Rows are points. The last column is the point's height on a tilted bowl or saddle (a function of degree 2), plus a little noise. Count its main directions that bend up, bend down and stay straight.

Points (10 x 3)
array([[ -4.5,  -4.3,   3.7],
       [ 17.3,  11.2,  -9.8],
       [  7.5, -46.3, -35.3],
       [ 27.2,  10.8, -33.0],
       [-15.8,  -1.5,   4.3],
       [ 13.2, -28.6, -31.6],
       [-32.0,  21.4,  -5.2],
       [-30.6,  12.1,  -6.6],
       [ 13.1, -24.0, -28.0],
       [-16.9, -18.0,  -4.9]])
Directions: 0 up, 1 down, 1 straight

Points (15 x 4)
array([[  2.1,  22.6,  -9.2,  -9.7],
       [  6.0, -16.9, -33.9, -19.6],
       [ 17.0,   0.5,  25.5,  20.9],
       [ -0.9, -19.2, -16.7,   0.1],
       [ -6.6, -11.3,  22.2,  12.2],
       [ 25.2,  24.1,   5.2,  -4.1],
       [-16.7,  24.9,  -9.9,  -6.1],
       [-43.8,  -9.7,   8.1,   9.6],
       [ -1.8,  54.3, -17.1, -57.0],
       [-23.6, -26.1,  -5.2,  -4.5],
       [ 24.9,  17.4,   6.1,   6.8],
       [ -4.4, -14.5,  42.4,   3.0],
       [ 36.4,  -5.2,   4.0,  43.4],
       [-16.3,   2.7,   2.2,   8.1],
       [-34.4,  19.0,  14.5,   6.0]])
Directions: 1 up, 2 down, 0 straight

Points (25 x 5)
array([[ -6.4, -15.4,  -1.0, -20.0,   1.4],
       [  3.8,  -5.4, -19.8,  -8.7,   0.2],
       [-20.1,  15.0,   6.2,  -7.0,  10.0],
       [ -6.7,  -1.3,   2.7, -29.5,  -3.2],
       [ 29.8,  -2.9,  -4.3,  34.8,  -3.3],
       [-20.5,  -0.8,  21.2, -22.8,   4.4],
       [ 10.7,  15.2,  13.3, -13.7, -20.4],
       [ 33.6,  20.3, -27.4, -21.0, -47.9],
       [ -7.0,   0.0,   7.3,  33.1,  11.3],
       [ 10.2,  12.1,  36.1,  30.3, -23.0],
       [ -4.3, -27.0,  -6.5,   9.8,   9.0],
       [  3.7, -11.5,   4.4,  17.9,   7.4],
       [-29.4, -28.5,  17.7, -31.9,   2.0],
       [ 24.0, -16.5,  19.8, -16.2, -28.4],
       [  1.9,  11.7, -32.1, -29.6, -16.5],
       [ 26.3, -15.9,  -0.5,  26.1,  -2.3],
       [  9.8, -42.1,  -4.1,  10.4,  -4.6],
       [ 27.7, -17.8,  -9.7, -44.6, -48.5],
       [ 23.1, -40.1,   7.8, -22.3, -32.6],
       [  2.2,  27.1,  21.1,  25.4, -15.9],
       [  5.9,  18.9,  24.8,   0.2, -19.3],
       [ 34.1,  -3.9,  -0.6,   5.7, -19.9],
       [ -9.0, -24.8,  -3.8,  25.5,  14.0],
       [ 17.3, -23.3,  54.9,  55.0, -37.8],
       [  9.2,   6.8,  10.5,   6.1,  -5.8]])
Directions: 0 up, 3 down, 1 straight

Points (39 x 7)
array([[ 18.7,  32.7, -11.4, -13.9,  20.8, -26.5, -24.1],
       [ -1.5,   6.0,   1.5, -13.9,   8.0,  29.0,  13.7],
       [ 24.7,  38.6,  -1.3, -26.3,   2.9, -21.8, -26.8],
       [ 14.5,  35.5,   6.0,  18.1,  17.1,  39.7,   2.2],
       [ -7.9,  -6.2,  22.1,  11.5, -34.1,  12.3,  -9.7],
       [ -3.9, -23.0, -20.8,  20.0, -24.9, -13.9, -13.9],
       [  9.1,  23.2,  26.3,   0.1,  16.0,  16.2,  -4.0],
       [-10.8,  -0.8, -11.7, -43.1,  12.6,  42.0,  13.1],
       [-13.5, -10.1,  -7.7,  17.2,  18.8,   6.5,   0.7],
       [ 26.7,  -8.6,  -5.6,  -8.5, -19.4, -42.6, -43.5],
       [ 17.6,   3.1,  -2.3, -12.2,   7.0,  -1.5,  -2.5],
       [-44.0,  -5.0,   5.2,   0.3,  -2.8,   5.2,  -2.9],
       [ 13.6,   9.2, -13.7,  -8.5, -10.0, -25.0, -22.0],
       [ -7.2,  15.9,  12.9, -38.9, -48.3,  12.4, -14.2],
       [  5.5, -30.3, -24.4, -30.6,  -1.8,  16.9,  13.3],
       [-11.0,   2.1,   1.9,  26.7, -26.7, -17.5, -28.6],
       [ -6.0,   9.0,   8.8,  14.2,   4.1,  30.9,   8.0],
       [ 40.0,   0.1, -49.4,   7.8, -31.9,  41.7,   6.4],
       [ -6.3,  11.8,   3.1,  -3.4,  17.9,  25.1,   9.0],
       [ 32.6,  23.5,  43.0,  58.6,   9.4, -18.2, -72.5],
       [  3.1, -35.9, -18.0,  27.4, -18.2,  33.2,   5.8],
       [ 11.7,   7.0,  23.1, -36.1,  12.4,   0.9,  -8.7],
       [  6.7,  -6.2,   5.0, -12.2, -29.3,  42.8,  21.3],
       [  9.9, -10.1,   6.0,   8.0,   4.1,  46.7,  14.6],
       [-17.4,   4.5,   4.5,  17.2, -12.6, -14.0, -18.2],
       [-11.3,  -6.6,   7.7,  17.8, -46.1, -29.9, -45.4],
       [-15.7,  -1.1,   3.8, -23.0,  -9.5,  -3.0,  -6.1],
       [ -6.3,  19.5,  -6.4,   7.1, -39.4,  14.3,  -6.5],
       [ 12.6,   3.4,  10.2,  12.1, -40.0,   0.5, -21.8],
       [ -5.7,  -0.1,   6.7,  11.7,   4.2,  50.9,  16.3],
       [ 15.6,  16.9,   9.0,   9.3, -31.9,  -3.7, -24.6],
       [ 21.8,  25.7, -11.0,   6.6,  13.7,  30.7,   6.4],
       [ -6.0,  10.7,  14.8, -26.4,  -2.6, -12.0, -17.2],
       [  5.1, -18.2,  21.5,  20.4,  10.0,  10.9, -10.6],
       [ -5.5,  -5.0, -28.4, -37.7, -34.2,  -0.7,   1.0],
       [ 12.7,  14.1,   9.0,  -3.2, -19.7,  11.9,  -2.7],
       [-20.5,  17.2,  19.8,  41.7,  56.0, -22.6, -28.2],
       [ 22.3,  -8.3, -28.1,  -5.9,   4.3,  -8.5,  -7.5],
       [-40.3, -15.8, -27.1,  -2.9,  27.0, -15.0,  -6.8]])
Directions: 0 up, 4 down, 2 straight

Points (77 x 9)
array([[-25.4, -37.6,  15.9,   1.5,   8.4,  24.4,  19.4, -16.1,  26.2],
       [ -0.2, -61.2,   1.3,  16.9, -27.1,   6.2,  21.8,  20.3,  55.9],
       [  0.4, -24.5,  16.8,  32.5,   2.7,  -4.9,  24.5,   5.1,  29.1],
       [-13.6,  10.5,   4.4, -22.7,  -1.7,   4.5, -16.9,   6.6,   0.2],
       [ 35.1,  -1.0,  -4.8,  29.6,   9.9,  65.3,  20.7, -29.8,  -3.3],
       [ 13.1,  -7.7,  -7.3,  -6.5,   4.2,   7.0,   8.5, -25.3,   1.6],
       [  8.6, -17.1,  21.6,  30.3, -22.2, -24.4,  42.7,  25.1,  39.5],
       [ 16.5,   6.9, -16.5, -12.9,  17.0, -36.3,  -5.5, -13.7,  16.0],
       [  4.4,  12.1, -19.4,  -6.1, -12.4,  -9.8,  -5.4,  17.4,   3.9],
       [-12.3, -22.7,  28.1, -29.1, -28.4,  17.2, -10.5,   7.8,  19.6],
       [ -6.5,  -4.5,  -5.2, -18.8,   8.4,   9.2, -29.8, -16.1,  -2.3],
       [ -8.1,   3.5,  20.1,  -0.3,  -9.0, -11.6,  -4.1,  10.8,   3.5],
       [ 16.1, -32.5, -34.0, -21.2,  11.3,   2.9,  -2.0,  31.1,  30.8],
       [ -0.3, -24.3, -23.2,   6.7,  25.9,   6.5, -32.9,  17.6,  16.7],
       [-20.0,  20.3, -16.3,  19.4,  22.6,  41.0,  17.7,  13.4, -16.9],
       [  7.1,   2.3,  12.4,  -1.5, -36.0, -16.5, -28.2, -43.9,  10.1],
       [-45.6,  11.0,  34.8, -13.9, -23.2,  -3.9,  27.2,  -4.1,  12.8],
       [ -8.8, -27.6,  10.9, -16.4, -34.3,  10.6, -44.5,  -0.3,  20.8],
       [ -8.3, -36.7,  29.5, -15.1,  -3.5, -31.2,  22.3,   3.8,  -1.4],
       [-32.2, -31.9, -22.3,  21.7, -32.3,  20.5,  -0.3,  -5.6,  12.8],
       [  1.8,  -2.1, -25.9,  -4.3,  22.3,  11.8, -13.9,  25.5,   4.2],
       [ -4.2,  -6.3, -18.5,   5.9,  31.4,  21.3, -18.0,  -6.3, -10.1],
       [-15.3, -27.2, -26.2,   3.6,  -4.4,  -3.0, -12.5,  16.6,  13.0],
       [-11.2,   4.8,  -7.9,   1.9,   4.5,  -8.1,  22.3, -15.9,  -0.1],
       [ -5.1,   5.8, -10.1, -12.0, -13.2,  -7.8,   3.9, -14.7,  -4.6],
       [-31.1,   4.6,  -9.7, -18.9,  -5.1,  -7.4,  -2.3, -16.1,  -3.8],
       [ 51.8,   3.7, -56.1,  13.0,  31.9,  -5.3, -15.5,   0.7,  28.1],
       [-14.1, -21.6, -35.4,  24.3,   2.0,  -5.4,  25.0, -30.7,  13.3],
       [  5.4,  -7.1,  12.0,  -1.4,  -6.6, -27.6,  -1.8, -11.2,   2.2],
       [  6.3,   2.2,  48.8, -24.9,  38.3,  10.0,  -6.6, -22.6,  25.9],
       [  8.6,  15.0,  12.9,   4.3,  33.6,  -6.0,  -1.2, -26.5,   7.9],
       [ 12.9,  -5.3, -12.8, -24.0,  19.8, -20.8, -16.8, -21.6,  13.1],
       [-49.1,  -9.1,  35.2,  25.7,  10.7, -12.1,  10.8,  39.4,  38.2],
       [-17.0,   4.7,   6.2,  31.9, -19.9, -20.9,   2.0,  11.2,  17.1],
       [ 61.6,   5.3,  45.0,   0.0,   0.0, -13.1,  -1.5,  28.8,  49.4],
       [ 17.5,  -6.6,  19.4,  -8.6, -60.5, -11.2,  19.0,  -5.7,  18.8],
       [  5.7,  -4.1, -14.6,  18.2, -27.8,  16.3,   3.5,  10.9,   6.3],
       [-12.2, -10.9, -11.5,  -9.3,  -2.8, -30.7,  33.5,  25.7,   8.9],
       [-15.1, -19.3,   2.0, -26.0, -12.0,  -4.7,  28.0,  -6.4,   0.5],
       [-12.7,   1.1,   3.2, -26.5, -13.2,  34.7,   4.8, -16.3,   1.3],
       [ -0.1,  -4.4,   6.6, -10.6,  -8.3,  18.5,   4.5, -17.5,  -0.3],
       [ 11.4,   7.5,  -3.5, -40.0,   2.4,  -4.0,  10.1, -15.8,   3.9],
       [ -5.4, -12.3,  -7.8,  12.2, -10.9,   5.4, -21.2, -14.4,  -2.8],
       [-13.3,   2.6,  15.2, -17.9, -60.4,   4.6, -13.5, -24.9,  15.2],
       [-51.6, -34.3, -11.4, -27.8, -32.5,   2.3,   3.6,  18.9,  20.5],
       [  6.5,  -9.9, -10.3,   1.5,   4.9,  -1.8,  24.1, -13.9,   5.0],
       [  5.1,  29.8,  12.3, -14.8,  42.1,   0.5, -58.2,  -0.7,  15.8],
       [-21.3,  13.2,  -6.8,   3.2,  -2.4,   4.4,  -3.2,   3.2,  -7.1],
       [ -0.9,   4.1, -21.9,  32.0, -13.3, -33.7, -11.3,  -3.9,  20.8],
       [  5.1,   1.9, -29.4,  29.4,  11.9, -33.3, -12.9,  -1.7,  22.0],
       [ 15.7,  -3.8, -14.2,  -7.0, -10.9, -14.3, -15.2, -35.2,   5.9],
       [ -8.6,  12.4,  -3.8, -10.9,  12.2,   9.7,  12.2,  13.5,   1.1],
       [-19.1,  32.8,  34.1, -15.5,  21.2,  18.8, -22.9,  12.7,  18.2],
       [  1.8, -11.5,  -4.9, -27.8, -11.8, -40.9, -25.5,  27.5,  16.1],
       [-45.3,   2.5,   9.1,   2.9,   8.0,  10.8,  51.7,  -7.4,  20.7],
       [-29.0, -10.5, -14.7, -17.9,  -8.5,   1.1,  21.1,  -4.0,  -2.2],
       [ -5.2,  -6.5,  -5.4,  27.9, -10.1,  28.6,  23.8,  15.2,  11.6],
       [ -2.3,  11.0,  -9.0, -18.7, -33.1,  -4.3, -12.2,  16.5,   6.1],
       [ 33.3,  12.8,  34.0, -24.5,   1.1, -32.2,  28.5,  -3.7,   6.4],
       [ 14.2,  13.8, -43.0,  -2.2,   9.4,  20.8,  33.4,  -7.4, -13.7],
       [ 35.9, -22.8, -13.8,   1.3,  22.2,  12.6, -24.0,  -3.7,  20.7],
       [-11.9, -14.4,  23.2,  13.4, -47.1,  21.5,  -1.2, -26.2,  21.4],
       [-14.0,  -4.3,  31.8, -24.5,  -1.3,  29.0,   5.4,  17.8,  24.5],
       [ -9.5,  25.6,  19.4,  33.9, -38.3, -45.6,  31.5, -16.7,  34.8],
       [ 14.0, -31.0,   5.5,  10.9, -23.5,  48.6, -20.3,   9.6,  26.5],
       [ -9.7,   7.0,   0.0,  14.4, -21.1, -11.5, -12.6, -17.2,   0.5],
       [-25.8,  -8.0,   0.9,  -9.9,   0.4,  14.9, -19.5,  43.3,  21.6],
       [ -8.8,  -4.4,  -9.5,  -1.8,  23.9,  49.0,  18.8,  -1.1,  -3.2],
       [ 53.7, -20.9,  -1.3,  30.4,  16.2,  31.6, -22.1,  26.3,  47.2],
       [ 16.5, -17.7,  -6.7, -29.2,  -8.0,  -4.7,  24.0,  37.3,  20.3],
       [ 25.1, -43.8, -21.8,  17.5,   9.9,  13.2,  -7.5, -15.7,  26.4],
       [ 34.6,  50.4,   3.0,  25.3,  21.0, -29.5, -11.1,   9.6,  37.8],
       [ 17.0,  -3.2,  24.3,  -2.3,  26.4,   8.4,  13.7,  34.1,  35.0],
       [-14.3,  12.2, -20.7, -21.8, -23.3,  -1.2,  39.7,  -5.2,  -4.1],
       [ 17.6, -30.4,   1.7, -35.3, -15.4,  -3.5,  21.3,  17.3,  14.1],
       [ 25.1, -64.6, -38.9,  27.3,   1.3,  -1.7,  16.4, -16.4,  61.9],
       [ -3.3,  -6.2,  -2.8, -25.0, -33.0,   6.9,   2.1, -30.4,   1.5]])
Directions: 6 up, 1 down, 1 straight

Points (70 x 9)
array([[  6.1,  22.5,  36.5,  -8.7,  15.8,  35.2,  -6.9, -14.3,   4.1],
       [ 17.6,   5.2, -24.8,  19.0, -23.3,  16.8, -22.8, -21.7, -23.4],
       [-22.8, -20.1,  32.0,  -9.2,  38.5,  27.5,   2.0,   4.2,  10.0],
       [ -6.7,   9.1, -33.6,  15.5,  -6.1,  -1.0,   2.3, -20.2, -21.5],
       [  8.7, -11.0, -10.7,  -1.1,  19.2, -18.3, -15.5, -26.0,   0.6],
       [-31.3, -26.2,  26.8,   5.5, -15.0, -22.0,  -4.8, -14.1,   3.1],
       [ -7.2,   9.7,   6.8, -13.6, -27.5, -32.0,  -9.7,   1.7,  -4.3],
       [ 21.0,  19.1,  -9.7,   2.4,  -2.7, -20.9,  26.2, -28.7, -29.7],
       [ -8.7,  -7.5, -14.3,  12.8, -17.7,  -6.1,  28.9, -42.3, -33.0],
       [ -9.0,  23.7,  -6.0,   6.1,   4.9,  45.5,  10.8,  46.8, -28.0],
       [-25.0, -20.9, -18.0, -15.0,  -2.0,  14.2, -41.3, -10.9,   2.6],
       [-12.9,  23.8,  -6.9, -29.2, -36.0,  52.0, -11.6,  -9.1, -22.9],
       [  3.1,  33.2, -33.5,   0.6, -34.4,   9.8,  11.0, -32.9, -43.3],
       [ -3.3,   2.5,   5.1, -15.3, -33.0,  -0.5,  24.1,  -3.1, -17.4],
       [  8.3, -10.6, -10.7, -25.5,  -0.4,  -4.5,  49.3, -19.2, -31.9],
       [-22.1, -13.3,  -6.3,  28.9,  12.0, -23.9, -47.1,   8.9,   2.3],
       [ -5.1, -23.1,  30.2,  33.2,   0.0,  10.6,  16.1, -47.9, -26.2],
       [-41.3, -25.2, -15.4,  26.0,   6.3,  -6.5, -24.2,  31.6,  -8.9],
       [ 13.9,  20.0,   5.0,   6.4,  18.9,  39.4, -13.1, -14.7,  -4.5],
       [  6.0,  37.4,  13.2,  14.5,  -0.3,  -8.5,  16.7,  28.8, -19.3],
       [ -5.0,  31.3,  29.0, -14.5,   8.5,  -3.1,  28.9,   1.5,  -9.3],
       [  4.0, -11.3,  -6.6, -18.0,  -0.7,  -3.8,  17.3, -12.5,  -6.2],
       [  2.2, -21.1,  10.0,  15.7,  -6.6,  36.7,  19.8,  23.9, -21.9],
       [ -3.0,  -5.3,  11.2,  32.9,   7.1,   2.9,   2.4,   5.0,  -4.0],
       [ 12.1, -12.3,   2.6,  31.7, -12.2,  11.0, -17.5, -13.2,  -8.8],
       [  3.8, -13.1,  32.0, -31.7,   8.0,  21.7,  25.6, -19.0,  -5.2],
       [ 24.3, -11.1,  -1.3,  42.5, -10.3,  30.3,  -8.5,  46.3, -35.1],
       [ -6.0,   5.6,  -3.0,   9.5,   9.7,  45.1,  -0.8,  54.2, -22.4],
       [ 17.6,  15.9,   4.8, -30.3,  19.7, -37.1,  16.8,  24.1, -14.7],
       [ 29.0,   2.0,  -6.3,  -2.2, -18.5,   0.8,  13.0, -21.3, -21.0],
       [ -4.1,  25.0,  -8.5,   9.5,  -0.6,  -6.0,   3.0, -12.8,  -8.1],
       [-18.1, -44.4,   1.3, -12.3, -10.2,  26.0,  16.9, -19.3, -18.3],
       [-45.1, -38.3,  12.6,  13.1,  10.0,  27.9,   8.6,  -8.1, -11.5],
       [ 45.1, -26.6,  17.5,  16.1,   5.3, -22.8,  -4.6,  20.4, -16.1],
       [-11.3, -20.9, -13.6,  50.3,  -2.7,  38.3, -14.5,   6.7, -28.7],
       [-12.8,  -2.2,   0.8,  -6.2,  -6.1,  29.7,  11.8, -32.2, -10.7],
       [ 17.1,   2.7,  -3.7,  39.2, -26.0, -18.5,  37.7,  14.1, -50.0],
       [ 32.2, -12.6,  25.1, -24.3,   6.7,  -6.7,  -9.2, -17.3,   4.4],
       [ 38.8, -36.8,   6.6, -16.7,  -5.3,  15.7,  -6.4,  27.7, -13.1],
       [ -6.4, -42.3,  -7.2,   7.4, -22.7,  10.0,   6.2,   1.9, -18.2],
       [-10.5,   7.8, -40.4,  36.7,  19.2,  19.4, -42.4,  25.1, -26.1],
       [-13.2,   7.3,  27.4,   5.0,   1.0,  14.7,  23.1, -35.5, -11.6],
       [ 21.3, -12.1, -29.3,  -2.2, -15.8, -16.2,  -4.2,   1.0, -20.8],
       [ 30.2,   8.8,   6.4,  26.7,  -3.6,  11.2,  -9.3,  -6.1, -12.2],
       [-21.6,  -5.2,   5.1,  -3.0,   6.2,  31.0,  13.3, -31.9,  -8.4],
       [-11.6,  -9.6,   2.9, -32.5,   6.2, -31.8,   7.8,  34.8,  -4.9],
       [ -9.8,   1.7,  -2.0, -28.9,  28.0,  32.6,   7.6,  -3.6,   0.7],
       [ 34.0,  -4.1,   3.2, -41.3, -34.4,  10.0, -12.5,  -5.5, -15.7],
       [-14.4,  17.6,  10.8,  34.1,  20.2,   2.3,  17.4,  19.0, -14.5],
       [ -3.5,  -0.2, -47.8,  -3.2, -10.9,  13.5,  18.2, -24.2, -37.2],
       [ 11.6,   3.4, -21.0,   6.7,   8.6,   0.0,  -6.4,  22.5,  -8.4],
       [-27.4,  26.1,  10.1, -18.6, -25.4,  -9.7,  25.3,  24.8, -20.3],
       [ -5.1,   3.2, -16.6, -11.6,   1.0,   7.6, -20.6,  34.2,  -1.3],
       [ 18.0,  -0.9,  34.2,  33.6,  57.6, -27.9,  13.5, -16.3, -24.2],
       [ -2.5,  39.2,  -8.7,  -5.6,  29.3,   4.9,  37.9,  21.4, -29.4],
       [ -1.2,  -9.6,  -4.3,   7.2,   0.9,  34.4,   5.6,  33.7, -13.6],
       [-12.4,  16.3, -29.2, -33.9,  33.3,  -3.6,  26.0, -19.4, -20.5],
       [-10.4,   9.3,  28.2, -57.0,  19.8,   3.5,   1.5,   8.0,   9.0],
       [ 24.0, -14.6, -26.9,  26.6,  10.7,  -8.9,  62.4,  -7.2, -65.0],
       [-20.4,   4.0,  24.0,  -6.7,   6.9, -17.5, -19.7, -24.7,  14.6],
       [  1.4, -11.1,  20.6, -15.8, -18.6,  26.0,  -0.8,  27.8,  -1.7],
       [ 10.7,  -1.7, -15.4,   3.8,   1.6,   7.6,  -2.9,   8.9,  -5.1],
       [ -6.1,  -2.4,  48.4, -17.7,  17.1,  28.2, -16.0, -13.6,  16.4],
       [-18.2,   8.9,  52.3,  -4.2,  11.2,   3.3, -39.1, -16.2,  20.3],
       [-10.8,  11.1, -34.0,  11.0,  20.6, -42.2,   7.1,  -3.2, -23.2],
       [ 20.7, -26.7,  17.5, -14.2, -14.3,  26.8,  -7.8, -23.6,  -4.6],
       [ 17.0,  21.0, -41.8, -12.7, -29.6,  -0.4, -16.7,  38.7, -40.7],
       [-12.7,  -6.8,  17.2,   7.3, -15.3,   9.6,  27.1,  -8.5, -12.2],
       [ 28.2,  -7.8,  -3.1,   3.7, -11.4,  12.2,   3.7,  31.8, -16.3],
       [-33.8,  -3.2,  -3.2, -16.7,   9.4,  28.3,  10.4,  -1.4,  -2.8]])
Directions: 0 up, 8 down, 0 straight
